Each row is a point. Each copy is the shape, with its points in the same order, turned, moved and blurred by noise. Is it also mirrored, or only turned?
(in the rows, 128 means zero)

Shape, 8 rows:
[[170  88 113]
 [ 85 125 142]
 [107  88 123]
 [ 87 153 147]
 [ 86 115 121]
 [184 104  95]
 [105  93 160]
 [178 100  98]]
Copy 1 (8 x 3):
[[182 142 126]
 [ 85 137 126]
 [121 165 121]
 [ 76 111 121]
 [ 97 148 110]
 [195 126 108]
 [106 155 156]
 [190 131 110]]
Copy 1 is: mirrored
Copy 2 (8 x 3):
[[143  77 156]
 [ 90 142 111]
 [ 97 117 153]
 [100 151  90]
 [ 98 146 135]
 [171  79 155]
 [ 75 105 125]
 [160  80 157]]
Copy 2 is: mirrored
Copy 3:
[[149  86  78]
 [102 100 162]
 [118  75 128]
 [104 132 169]
 [ 90  95 146]
 [140 106  61]
 [140  77 158]
 [137  97  62]]
Copy 3 is: only turned

Shape (8 x 4):
[[ 93 144  95 129]
 [183 186  72  89]
 [145 105 167 178]
 [172 123 129 167]
 [175 104 136 122]
 [114 115  85 138]
 [152 112 115 108]
 [137 183 126 118]]
Copy 1, 8 rows:
[[ 94 141 153 152]
 [181 152 113 203]
 [117  41 132 116]
 [125  62 108 156]
 [150  88  94 122]
 [ 91 128 115 150]
 [146 121 100 128]
 [157 123 169 164]]
Copy 1 is: only turned
Copy 2, 8 rows:
[[103 166 105 135]
 [193 193 130  81]
 [134  69 129 157]
 [170 101 128 151]
 [153 112 171 135]
 [120 164 124 163]
 [139 144 162 129]
 [142 141 105  84]]
Copy 2 is: mirrored
Copy 3 (8 x 4):
[[101 111 104 131]
 [110  26 126 176]
 [190 152 128 146]
 [183 114 119 171]
 [191  86 124 137]
 [130 109  79 126]
 [161  77 112 123]
 [108  88 156 153]]
Copy 3 is: mirrored
Copy 4 (8 x 4):
[[ 92 119  95 122]
 [182 148  67 133]
 [103 157 192 153]
 [123 153 151 175]
 [159 133 159 148]
 [102  98 110 141]
 [148 120 145 140]
 [126 176 101 106]]
Copy 4 is: only turned

Shape:
[[101 109 164 176]
 [105 113 132 147]
 [156 177 118 165]
 [ 98  96 167 131]
 [141  97  97 104]
 [158  76 111 108]
 [142 142 181 165]
 [137 115 151 127]
 [ 83 177 177 162]]
Copy 1 (9 x 4):
[[188  91  99 157]
 [150  97 103 135]
 [158 180 119 133]
 [158  67 124 155]
 [121  98 139  83]
 [142  86 157  78]
 [189 127 140 169]
 [155 102 146 136]
 [154 131  94 210]]
Copy 1 is: only turned
Copy 2, 9 rows:
[[177 141 131 184]
 [149 145 104 162]
 [ 88 116 145 159]
 [194 151 119 145]
 [132 103  66 125]
 [153  85  77 121]
 [163 128 173 159]
 [162 122 130 128]
 [136 195 173 167]]
Copy 2 is: mirrored
Copy 3 (9 x 4):
[[137 132 182 162]
 [122 114 155 137]
 [ 61 165 131 137]
 [164 120 164 130]
 [122  95  91 119]
 [146 101  79 137]
 [127 180 160 152]
 [139 139 129 131]
 [105 166 213 115]]
Copy 3 is: only turned
